Every row gives one point. Each copy is the shape, with its points in the same order, turned, moved and blurred by noise. Is it also mirrored, or only turned?

Shape, 8 rows:
[[-17  10 -44]
 [ 42  34  -9]
 [ 15  44  -8]
 [-44 -54  46]
 [ 78  23  28]
 [-25 -12  75]
 [ -7 -41  25]
 [-20 -43  25]]
Copy 1:
[[  1 -17  27]
 [ 67   6  19]
 [ 47  20  35]
 [-31  51 -57]
 [ 99  27 -11]
 [  4  85 -38]
 [  0  24 -46]
 [-12  31 -46]]
Copy 1 is: mirrored
Copy 2:
[[-17 -10 -30]
 [-28  46  13]
 [-44  27  18]
 [ 33 -79  28]
 [  8  54  54]
 [  2 -52  71]
 [ 29 -38  20]
 [ 35 -49  28]]
Copy 2 is: only turned
Copy 3 (8 x 3):
[[-20 -31 -38]
 [  1  29 -12]
 [-17  24   5]
 [ 45 -89  41]
 [ 41  55  22]
 [ 19 -51  74]
 [ 41 -54  12]
 [ 29 -69  11]]
Copy 3 is: only turned

Shape:
[[ 20 -21   6 -63]
 [  0  14 -24  22]
 [ 13 -72  46 -26]
 [-42   6 -62 107]
 [-13   3 -24 -44]
 [-18 -46  25  -6]
 [-53  -8  70  24]
 [ 28  36  39  13]]
Copy 1 (8 x 4):
[[-42 -23 -36 -27]
 [ 20  32   1  16]
 [-69 -42   0  30]
 [ 70  67  83  33]
 [  3   3 -18 -41]
 [-21 -27  22  27]
 [ 40 -67  10  54]
 [ 17  17 -56  56]]
Copy 1 is: only turned
Copy 2, 8 rows:
[[-73 -15   8  11]
 [  2  34 -24  14]
 [-48 -76 -32   7]
 [ 77  58 -78  58]
 [-45  18  15  36]
 [-17 -48 -23  30]
 [ 48 -59  10  17]
 [  8   3   2 -48]]
Copy 2 is: only turned

Shape:
[[ 30 -32  -3  12]
 [-18 -22 -12  40]
 [ 36  72  80 -26]
 [ 22 -19  85 -11]
 [-12 -32  10   4]
 [ 30  36 -53 -18]
 [102  40   4   0]]
Copy 1:
[[  42   -6   -6  -15]
 [  26    3   27   24]
 [ -37   85  -59  -48]
 [  49   76  -52  -12]
 [  34   11  -12   23]
 [ -35  -40  -11  -32]
 [  -3    7  -24 -103]]
Copy 1 is: mirrored
Copy 2 (7 x 4):
[[  0  -8 -13  39]
 [  7   7 -58  18]
 [ 53 -55  50 -67]
 [-30 -47  21 -34]
 [-12  14 -25   3]
 [ 75  26   9  40]
 [ 67 -62  43  43]]
Copy 2 is: mirrored
Copy 3, 7 rows:
[[-23 -20  36  32]
 [-56   6  12  -6]
 [ 85  51  10  14]
 [ 25  14 -12  67]
 [-28 -20  -5  17]
 [ 15 -39  46 -43]
 [ 49  -8 100  17]]
Copy 3 is: mirrored

Shape:
[[ 28 -28  49 -31  87 -31]
 [ 42 102  44  44  -1  23]
 [-12  12 -21  33 -21 -28]
 [-10 -38 -21  62  -1 -20]
 [ 14  78  27 -33 -22   7]
 [ 28 -21  23 -10  28 -22]
 [ -6 -34 -42 -16 -35  20]
 [-30   8  20  45  -4   4]
 [  0 -33 -51 -14 -11 -23]
 [ -3  15 -16 -11  41  42]
 [  1 -21  51   7 -24 -31]
 [ -3  22  33 -10   0 -21]]
Copy 1:
[[ -7  16  46 -67  10  79]
 [-94  82  17  26 -39 -34]
 [  1  24 -14  14  31 -35]
 [ 47  42  11  15  48 -25]
 [-65   8 -18   8 -51 -15]
 [ -2  11  31 -25  12  18]
 [ 56 -23 -12  46  -9  -4]
 [ 19  58 -15   4  -3 -22]
 [ 38 -22  -2  32  31   5]
 [ -4  38 -16  34 -12  47]
 [ 20  11  19 -44 -14 -30]
 [-17  20 -12 -32 -13 -12]]
Copy 1 is: mirrored
Copy 2:
[[-42  64  39  26 -23  21]
 [ 12 -43  27 121  59  -7]
 [ 12 -14  -4  -7  78  -3]
 [-19  12 -10 -30  72 -43]
 [ 43 -52  26  58  21  43]
 [-21  24  35   3   9   1]
 [  1 -52 -17 -51  13 -10]
 [ 28   6 -17  23  55 -34]
 [-23 -23  -7 -54  37  17]
 [-24 -19 -35  30  -1   3]
 [ 38  15  45  -9  27 -23]
 [ 24   6  27  22  24  16]]
Copy 2 is: only turned
